Each row of a before or after table is a point. The points were changed in one or more steps. Then noise was added and the rows were shuffled. The steps act on how far a point lies along the listed directions, d1 being the first. Write out the steps. A step turns or swaps two directions, mirrors them in a line or flattens them onto one, adds a multiple of one to another, or multiplies one. Angles are multiples of 10 degrees, from the lower direction toward the higher: turns from -170 to 170, lines from 10 to 170 but not 90. Use the fewest steps. Two steps may share a direction if one is a turn and the other turns, adds or multiplies; they go together, in the order done. Otherwise the lowest direction goes first.

Directions:
(1): [-0.061,0.026,0.016]
(2): [0.018,0.002,0.065]
(3): [-0.025,-0.063,0.009]
Before:
[[-0.077,-0.017,0.022],
[0.091,0.023,-0.043],
[-0.020,-0.026,0.060],
[0.015,0.040,-0.050],
[0.005,-0.070,0.011],
[-0.016,-0.011,-0.025],
[0.001,-0.008,0.004],
[0.015,-0.024,0.006],
[0.027,-0.050,0.041],
[-0.006,-0.037,0.008],
[0.016,-0.050,0.070],
[0.053,-0.011,-0.024],
[0.007,-0.064,-0.031],
[0.058,-0.039,-0.058]]
After, 14 rows:
[[-0.019,0.000,-0.024],
[-0.021,0.036,0.078],
[-0.028,-0.004,0.061],
[0.079,0.051,-0.041],
[-0.040,0.053,-0.020],
[-0.005,0.004,0.002],
[0.035,-0.012,-0.054],
[-0.033,0.017,0.011],
[-0.068,-0.045,0.020],
[0.030,0.049,-0.023],
[-0.009,0.025,0.010],
[-0.046,0.050,0.020],
[0.011,0.076,-0.050],
[-0.014,0.046,0.047]]
Steps: swap d1 and d3

Directions:
(1): [-0.075,-0.016,0.015,-0.002]
(2): [0.006,0.024,0.048,-0.057]
Before:
[[0.003,-0.017,-0.007,0.044],
[-0.013,0.014,0.022,-0.013],
[0.088,0.013,-0.010,0.016],
[0.011,0.000,0.040,-0.017],
[-0.005,0.030,0.011,-0.044],
[-0.013,-0.003,0.036,-0.021],
[-0.015,0.041,0.056,-0.053],
[-0.034,0.019,0.052,-0.067],
[-0.009,0.001,-0.006,0.052],
[-0.042,-0.029,-0.019,0.023],
[-0.042,-0.020,-0.020,0.014],
[-0.002,0.034,0.057,-0.097],
[0.135,0.012,-0.046,0.041]]
After (13 x 4):
[[0.030,-0.007,-0.005,0.034],
[-0.036,0.023,0.008,-0.034],
[0.018,0.012,-0.008,0.049],
[-0.026,0.009,0.016,-0.002],
[-0.007,-0.028,-0.037,0.038],
[-0.018,-0.018,-0.038,0.030],
[-0.033,-0.014,0.028,-0.006],
[-0.081,-0.003,0.033,-0.030],
[0.142,0.042,0.016,-0.031],
[-0.013,-0.005,0.040,-0.012],
[-0.073,0.011,0.054,-0.076],
[0.076,0.030,0.030,-0.029],
[-0.067,0.022,0.046,-0.031]]
Steps: turn d1 and d2 by -40 degrees

Directions:
(1): [-0.050,-0.006,-0.030,0.004,-0.007,0.054,0.018,0.075]
(2): [-0.007,-0.005,0.070,0.010,0.074,0.036,-0.019,0.008]
Before (11 x 8):
[[-0.012,0.000,0.051,0.004,0.062,0.053,0.016,0.006],
[0.046,0.015,-0.039,-0.013,-0.033,-0.073,0.027,-0.080],
[-0.008,0.020,-0.078,0.014,-0.048,-0.005,0.029,0.037],
[-0.033,-0.011,0.024,0.023,0.066,0.065,0.017,0.048],
[0.033,0.001,-0.044,-0.018,-0.038,-0.027,0.033,0.009],
[0.034,-0.008,0.053,0.013,0.030,-0.022,-0.023,-0.050],
[0.021,-0.001,0.095,0.009,0.078,-0.010,-0.026,-0.027],
[-0.035,0.007,-0.060,0.007,-0.062,-0.015,0.022,0.056],
[0.023,-0.009,0.071,-0.031,0.068,-0.014,-0.017,-0.050],
[0.048,-0.008,0.062,-0.008,0.064,-0.008,0.013,-0.043],
[-0.035,-0.016,0.058,0.020,0.042,0.050,0.000,0.044]]
After (11 x 8):
[[0.023,-0.002,-0.029,0.007,-0.072,-0.062,0.016,-0.045],
[0.031,-0.010,0.056,0.014,0.030,-0.022,-0.025,-0.051],
[0.056,0.008,0.041,-0.002,0.011,-0.078,-0.019,-0.078],
[0.025,0.006,-0.066,-0.005,-0.058,-0.051,0.030,-0.046],
[-0.034,0.013,-0.040,0.021,0.002,0.042,0.016,0.072],
[-0.002,-0.001,0.006,-0.003,0.032,0.036,0.023,0.066],
[0.063,-0.003,0.035,-0.011,0.034,-0.040,0.016,-0.063],
[0.041,-0.006,0.045,-0.035,0.033,-0.044,-0.015,-0.068],
[-0.061,0.002,-0.036,0.012,-0.022,0.019,0.015,0.082],
[-0.020,-0.006,0.058,0.006,0.104,0.054,0.017,0.019],
[0.037,0.007,-0.019,-0.016,-0.032,-0.038,0.027,-0.061]]
Steps: mirror d1 and d2 in the line at 150 degrees

Directions:
(1): [-0.069,-0.017,-0.040,0.008,0.009,0.013,0.041,0.071,-0.016]
(2): [0.022,0.053,-0.016,-0.031,0.087,-0.005,0.029,-0.005,-0.029]
Before (11 x 9):
[[0.012,0.033,-0.005,-0.003,0.061,-0.010,0.003,0.006,-0.035],
[-0.019,-0.016,0.004,0.031,-0.026,-0.001,-0.019,0.001,-0.002],
[0.075,0.044,-0.007,-0.001,0.045,-0.017,-0.027,-0.054,-0.013],
[0.007,-0.030,0.011,0.009,-0.034,0.001,-0.040,0.004,0.005],
[0.055,0.075,0.002,-0.018,0.096,-0.006,-0.013,-0.071,-0.016],
[0.032,-0.010,0.024,0.003,-0.039,-0.017,-0.043,-0.048,0.022],
[0.018,0.021,-0.009,0.021,-0.034,0.000,-0.012,-0.030,0.034],
[0.046,-0.017,0.033,-0.003,-0.035,-0.039,-0.054,-0.047,0.018],
[0.078,0.071,0.004,-0.040,0.069,0.012,-0.006,-0.081,-0.002],
[0.077,0.091,-0.028,-0.061,0.156,-0.003,0.013,-0.064,-0.054],
[-0.001,-0.012,0.011,0.014,-0.035,-0.004,-0.016,-0.021,0.018]]
After, 11 rows:
[[0.045,0.033,0.004,-0.034,0.064,-0.041,-0.013,-0.030,-0.018],
[-0.095,0.004,-0.103,-0.021,0.101,0.029,0.080,0.092,-0.064],
[-0.001,0.038,-0.057,0.000,0.075,-0.001,0.030,0.028,-0.040],
[-0.043,-0.005,-0.018,0.022,0.022,0.000,0.010,0.049,-0.028],
[-0.058,0.037,-0.057,-0.004,0.095,0.018,0.049,0.045,-0.038],
[-0.035,0.050,-0.066,-0.033,0.091,0.035,0.065,0.033,-0.030],
[0.015,0.005,0.016,0.020,-0.007,-0.010,-0.024,-0.030,-0.004],
[0.041,0.002,0.016,-0.010,0.008,-0.006,-0.033,-0.018,-0.004],
[0.024,0.019,0.010,-0.006,0.007,-0.012,-0.009,-0.038,0.004],
[0.041,0.035,0.004,-0.025,0.044,-0.021,-0.006,-0.039,-0.005],
[0.026,0.048,-0.020,0.008,0.009,0.000,0.003,-0.029,0.017]]
Steps: turn d1 and d2 by -80 degrees

Directions:
(1): [0.059,0.008,-0.063,0.004,-0.036,0.021,0.074,0.007,-0.004,-0.026,0.034,-0.041]
(2): [-0.079,0.039,0.025,0.005,-0.022,0.041,0.007,0.061,-0.001,-0.040,0.047,-0.016]
(3): [0.037,0.036,-0.002,0.024,0.029,0.012,-0.056,0.042,-0.058,0.015,-0.025,-0.071]
(4): [0.030,-0.040,0.029,-0.011,0.000,-0.069,-0.007,0.037,-0.053,-0.066,0.032,0.024]
Before (14 x 12):
[[0.055,-0.033,0.029,0.016,0.030,-0.054,-0.058,0.027,-0.073,0.023,-0.028,-0.003],
[0.066,-0.018,-0.020,0.012,0.005,-0.019,-0.022,0.014,-0.008,-0.010,-0.001,-0.052],
[0.031,0.006,-0.025,0.025,0.032,0.026,-0.011,-0.016,0.001,0.034,-0.030,-0.028],
[-0.119,0.012,0.026,-0.006,-0.043,0.046,0.000,-0.024,0.072,0.000,0.013,0.041],
[0.103,-0.034,-0.090,-0.001,-0.028,0.017,0.098,-0.069,0.035,0.040,-0.056,0.015],
[-0.015,0.005,0.002,-0.012,-0.049,0.037,-0.016,0.009,0.028,0.011,0.011,0.007],
[0.012,-0.003,-0.007,-0.018,0.004,0.020,0.042,-0.009,-0.005,-0.006,-0.008,0.015],
[0.003,-0.001,0.002,-0.017,0.011,0.002,0.001,-0.040,0.040,0.042,-0.027,0.010],
[0.016,0.030,-0.032,0.032,-0.038,0.020,0.025,0.016,0.040,-0.018,0.013,0.021],
[-0.079,-0.025,0.072,-0.012,0.008,-0.042,-0.016,0.001,0.009,-0.057,0.033,0.055],
[-0.083,0.034,-0.005,0.019,-0.063,0.058,0.078,0.076,0.024,-0.088,0.102,0.009],
[-0.049,0.031,-0.008,-0.015,-0.033,0.064,-0.012,0.017,0.034,0.011,0.025,-0.001],
[0.025,0.038,0.004,0.020,0.037,0.035,-0.025,-0.028,0.013,0.071,-0.039,-0.035],
[-0.012,0.024,-0.034,-0.002,-0.018,0.029,0.030,-0.068,0.030,0.037,-0.013,0.032]]
After:
[[0.074,-0.035,-0.002,0.006,0.008,-0.049,-0.034,0.029,-0.031,-0.033,0.010,-0.038],
[0.040,-0.006,-0.013,0.019,0.035,0.003,-0.015,-0.007,-0.019,0.009,-0.018,-0.021],
[-0.002,0.006,-0.006,-0.019,0.010,0.018,0.009,-0.048,0.049,0.054,-0.031,0.001],
[-0.111,0.053,-0.009,0.027,-0.056,0.091,0.067,0.054,0.053,-0.049,0.079,0.006],
[0.082,-0.058,0.040,0.010,0.025,-0.095,-0.054,0.048,-0.108,-0.021,-0.003,0.003],
[0.073,-0.021,-0.084,-0.001,-0.020,0.041,0.078,-0.087,0.056,0.074,-0.077,0.016],
[-0.049,0.034,-0.010,-0.012,-0.030,0.070,-0.012,0.015,0.040,0.020,0.023,-0.003],
[-0.083,-0.004,0.048,-0.009,0.000,-0.006,0.003,-0.019,0.036,-0.027,0.022,0.034],
[-0.021,0.009,-0.002,-0.015,-0.051,0.050,-0.013,0.003,0.034,0.021,0.008,0.001],
[0.001,0.040,-0.032,0.035,-0.035,0.030,0.018,0.006,0.052,-0.002,0.001,0.022],
[-0.134,0.042,-0.004,0.001,-0.049,0.099,0.016,-0.050,0.115,0.043,-0.008,0.019],
[-0.029,0.037,-0.046,0.002,-0.018,0.054,0.028,-0.085,0.051,0.064,-0.023,0.021],
[0.002,0.005,-0.008,-0.011,0.006,0.029,0.039,-0.016,0.005,0.003,-0.014,0.011],
[0.041,0.020,0.014,0.013,0.037,0.007,-0.025,-0.008,-0.011,0.041,-0.020,-0.025]]
Steps: multiply d1 by 0.7; add 1 times d3 to d4

Directions:
(1): [-0.043,0.019,-0.047,-0.016,-0.023,-0.005,0.024,-0.010,0.001,0.020,0.087,-0.018,-0.034,0.078]
(2): [0.027,-0.035,0.082,-0.003,0.040,-0.019,-0.008,-0.017,0.044,-0.029,0.029,0.038,-0.063,0.039]
Before (13 x 14):
[[-0.019,0.006,-0.021,-0.011,-0.014,0.004,0.028,-0.026,0.024,-0.004,0.112,-0.013,-0.043,0.105],
[0.012,0.021,-0.015,-0.013,-0.036,0.003,-0.010,0.010,-0.027,0.000,-0.024,-0.028,0.061,-0.044],
[-0.066,0.021,-0.097,0.016,-0.027,0.004,-0.012,0.006,-0.002,0.038,0.087,-0.019,-0.036,0.072],
[0.006,-0.007,0.006,0.000,0.024,-0.006,0.032,-0.004,0.031,-0.019,0.091,0.029,-0.048,0.088],
[0.069,-0.057,0.162,-0.010,0.097,-0.007,-0.034,-0.035,0.085,-0.053,0.024,0.089,-0.088,0.016],
[0.039,0.010,0.062,-0.020,0.017,-0.006,0.008,-0.035,0.000,0.012,-0.015,0.009,-0.012,-0.017],
[-0.017,0.001,-0.026,0.036,0.005,0.016,-0.027,0.013,-0.012,0.007,0.001,-0.034,0.013,-0.046],
[0.010,0.042,-0.007,0.020,-0.018,0.037,0.003,0.019,-0.006,-0.005,-0.036,0.003,0.042,0.005],
[-0.005,0.018,-0.020,-0.015,0.014,-0.010,-0.005,-0.005,-0.009,0.017,0.038,0.020,-0.004,0.062],
[0.002,-0.029,0.041,0.030,-0.001,-0.009,-0.024,-0.015,0.013,-0.007,-0.022,0.028,0.002,0.004],
[0.018,-0.040,0.108,-0.005,0.039,-0.026,0.000,-0.018,0.071,-0.042,0.091,0.046,-0.105,0.109],
[0.009,0.015,-0.015,0.027,-0.013,0.047,0.017,0.013,-0.024,0.002,-0.047,-0.017,0.039,-0.069],
[-0.066,0.020,-0.029,0.005,-0.022,0.004,-0.007,0.002,-0.016,0.020,-0.025,-0.010,0.023,-0.006]]
After, 13 rows:
[[0.026,0.024,0.045,0.015,0.002,0.020,0.002,0.007,0.021,-0.018,-0.002,0.032,-0.008,0.048],
[-0.088,0.083,-0.169,-0.030,-0.063,0.044,0.027,-0.003,-0.045,0.072,0.090,-0.052,0.041,0.033],
[-0.003,0.040,-0.008,-0.027,-0.021,0.000,0.031,-0.031,-0.017,0.039,0.034,-0.023,-0.007,0.022],
[0.022,0.011,-0.039,0.025,-0.017,0.034,-0.005,0.016,-0.030,0.001,-0.082,-0.033,0.099,-0.085],
[0.008,0.035,-0.071,0.019,-0.012,0.031,0.021,0.033,-0.035,0.006,-0.039,-0.018,0.084,-0.043],
[0.023,-0.022,0.007,0.051,0.022,0.011,-0.062,0.031,-0.008,-0.010,-0.103,0.012,0.038,-0.096],
[-0.036,-0.002,-0.014,0.021,-0.034,-0.001,-0.016,-0.014,-0.004,0.016,0.022,-0.004,0.006,0.038],
[0.016,0.014,-0.012,0.002,0.018,-0.002,-0.020,0.013,-0.034,0.011,-0.039,0.017,0.051,-0.009],
[-0.052,0.068,-0.132,0.005,-0.081,0.035,0.021,0.034,-0.063,0.033,-0.018,-0.066,0.097,-0.023],
[-0.027,-0.018,0.053,0.012,0.025,-0.010,-0.025,-0.010,0.014,-0.015,-0.032,0.029,-0.013,-0.004],
[0.033,-0.017,0.066,-0.021,0.011,-0.022,-0.015,-0.015,0.027,-0.033,0.033,0.005,-0.018,0.022],
[0.016,-0.017,0.059,0.021,0.026,0.019,0.021,-0.017,0.033,-0.020,0.038,0.021,-0.060,0.025],
[0.001,-0.023,0.031,0.038,0.029,0.005,-0.027,0.001,0.020,-0.010,0.028,-0.007,-0.031,-0.016]]
Steps: turn d1 and d2 by -150 degrees

Directions:
(1): [-0.031,-0.020,-0.015,-0.028,-0.040,0.020,0.000,-0.021,-0.006,-0.018,0.011,-0.053,0.025,0.119,0.013,0.020,0.066,0.015,0.039,-0.034]
(2): [-0.043,-0.015,0.089,-0.004,-0.023,-0.003,0.010,0.011,0.056,0.079,-0.022,-0.011,0.008,0.028,-0.020,0.016,0.019,-0.018,-0.086,0.025]
(3): [-0.019,0.070,-0.034,-0.025,-0.022,-0.089,-0.016,0.013,0.024,0.050,-0.073,0.015,-0.052,0.026,0.008,-0.020,-0.010,0.016,0.035,-0.027]
(4): [0.029,0.031,0.016,-0.046,0.048,0.058,0.017,-0.014,0.003,-0.032,-0.066,0.005,-0.001,0.048,-0.042,-0.077,-0.005,0.031,-0.005,0.063]
(5): [0.026,0.041,0.034,-0.004,-0.010,0.037,0.032,0.076,-0.057,-0.017,-0.045,0.038,0.002,-0.015,-0.015,0.019,0.063,-0.019,-0.019,-0.080]
(6): [0.036,0.024,0.028,-0.028,-0.071,0.057,-0.029,-0.024,0.035,0.030,0.026,0.089,0.001,-0.011,0.018,0.033,0.009,0.044,0.049,0.026]
Before (14 x 20):
[[-0.046,0.015,-0.023,0.010,-0.034,-0.063,0.005,0.024,-0.032,0.011,-0.030,-0.046,-0.028,0.015,0.015,0.022,-0.002,-0.024,0.002,-0.044],
[0.058,0.038,0.004,-0.021,0.041,0.022,0.035,0.030,-0.007,-0.030,-0.051,0.054,-0.024,-0.013,-0.029,-0.040,-0.029,0.009,0.022,0.031],
[-0.046,-0.055,0.014,-0.006,0.003,-0.001,0.019,0.000,0.045,0.011,0.038,-0.080,0.034,0.062,0.023,0.009,0.044,0.006,-0.037,0.029],
[0.016,-0.022,-0.037,-0.020,-0.017,0.038,-0.044,-0.068,0.060,-0.013,0.045,-0.020,0.020,0.062,0.003,-0.001,0.012,0.040,0.052,0.058],
[-0.013,-0.014,0.052,-0.013,0.028,0.002,-0.004,-0.015,0.095,0.039,-0.025,0.004,-0.004,-0.002,0.007,-0.049,-0.068,0.028,-0.054,0.079],
[-0.021,0.046,-0.034,-0.039,0.009,-0.057,-0.007,0.012,-0.020,0.039,-0.034,-0.028,0.004,-0.004,0.023,-0.003,0.017,-0.003,0.030,-0.050],
[-0.008,-0.001,0.072,-0.009,0.006,0.017,-0.002,0.000,0.013,0.048,-0.044,-0.003,0.018,0.019,-0.030,0.030,0.016,0.001,-0.048,0.014],
[-0.061,0.025,0.013,-0.004,-0.086,-0.084,-0.017,0.016,0.034,0.077,-0.043,0.024,-0.026,0.074,0.025,0.047,0.072,-0.027,0.045,-0.081],
[-0.012,0.042,-0.001,-0.030,0.007,-0.018,0.032,0.010,0.001,-0.002,-0.105,-0.038,-0.010,0.128,-0.014,-0.048,0.037,-0.004,-0.011,-0.003],
[0.030,0.004,-0.017,0.012,-0.037,0.004,-0.033,-0.095,0.040,0.026,0.066,0.043,-0.027,-0.060,0.019,0.026,-0.070,0.028,0.069,0.082],
[0.010,0.039,-0.012,-0.017,-0.040,-0.008,-0.023,-0.045,0.035,0.053,-0.034,0.027,-0.036,0.035,0.027,0.000,-0.037,0.014,0.041,0.034],
[-0.024,-0.019,-0.004,0.012,-0.053,-0.007,-0.017,-0.016,0.030,0.044,0.040,0.002,0.022,-0.017,0.007,0.050,0.005,-0.009,0.021,-0.009],
[-0.028,-0.014,-0.014,-0.032,-0.037,-0.030,-0.024,-0.045,0.053,0.031,-0.001,-0.004,-0.004,0.037,0.048,-0.002,0.026,-0.002,0.026,0.024],
[-0.038,-0.001,0.074,-0.021,-0.025,0.015,0.030,0.001,0.008,0.014,-0.040,-0.046,0.015,0.118,-0.061,0.001,0.040,-0.002,-0.060,0.027]]
After:
[[-0.045,0.035,-0.008,-0.013,-0.074,-0.074,-0.016,0.011,0.020,0.049,-0.051,0.029,-0.029,0.079,0.024,0.028,0.062,-0.016,0.069,-0.077],
[-0.033,0.044,-0.009,-0.044,0.006,-0.055,0.000,0.013,-0.003,0.060,-0.042,-0.031,0.006,0.002,0.016,-0.002,0.024,-0.007,0.004,-0.041],
[0.040,-0.015,-0.091,-0.012,-0.009,0.036,-0.053,-0.071,0.023,-0.056,0.064,-0.015,0.016,0.039,0.018,-0.004,-0.003,0.051,0.102,0.039],
[-0.057,-0.014,0.096,-0.017,-0.039,0.006,0.028,0.006,0.024,0.041,-0.036,-0.048,0.018,0.122,-0.063,0.019,0.046,-0.010,-0.087,0.028],
[0.059,0.033,-0.012,-0.010,0.037,0.015,0.033,0.028,-0.014,-0.034,-0.037,0.052,-0.024,-0.026,-0.018,-0.032,-0.030,0.005,0.036,0.013],
[-0.009,-0.014,0.038,-0.005,0.022,-0.003,-0.007,-0.015,0.092,0.037,-0.011,0.003,-0.001,-0.010,0.013,-0.041,-0.072,0.027,-0.042,0.069],
[-0.040,0.029,0.046,-0.024,-0.014,-0.032,0.033,0.018,0.035,0.042,-0.103,-0.045,-0.003,0.137,-0.021,-0.023,0.051,-0.018,-0.055,-0.004],
[-0.061,-0.060,0.049,-0.007,-0.004,0.001,0.022,0.004,0.066,0.041,0.026,-0.084,0.034,0.074,0.015,0.016,0.052,0.003,-0.067,0.038],
[-0.005,-0.003,0.064,-0.007,0.006,0.013,-0.003,0.000,0.009,0.043,-0.042,-0.004,0.015,0.014,-0.029,0.032,0.016,-0.002,-0.043,0.010],
[-0.069,0.008,0.029,0.002,-0.040,-0.057,0.015,0.023,0.000,0.051,-0.049,-0.048,-0.028,0.036,0.000,0.023,0.007,-0.032,-0.045,-0.025],
[0.078,0.022,-0.111,0.016,-0.009,0.009,-0.040,-0.107,-0.023,-0.061,0.086,0.059,-0.035,-0.089,0.037,0.006,-0.093,0.051,0.165,0.056],
[-0.004,-0.010,-0.037,0.004,-0.039,0.005,-0.021,-0.022,0.007,0.005,0.039,0.004,0.017,-0.023,0.008,0.033,-0.004,0.005,0.058,-0.010],
[-0.014,-0.007,-0.042,-0.033,-0.029,-0.026,-0.027,-0.048,0.035,0.005,0.003,0.002,-0.009,0.028,0.053,-0.011,0.020,0.007,0.058,0.015],
[0.036,0.044,-0.072,-0.012,-0.029,-0.008,-0.031,-0.052,0.000,0.001,-0.018,0.033,-0.041,0.013,0.045,-0.006,-0.049,0.026,0.095,0.012]]
Steps: add -1.5 times d6 to d2; multiply d4 by 0.7
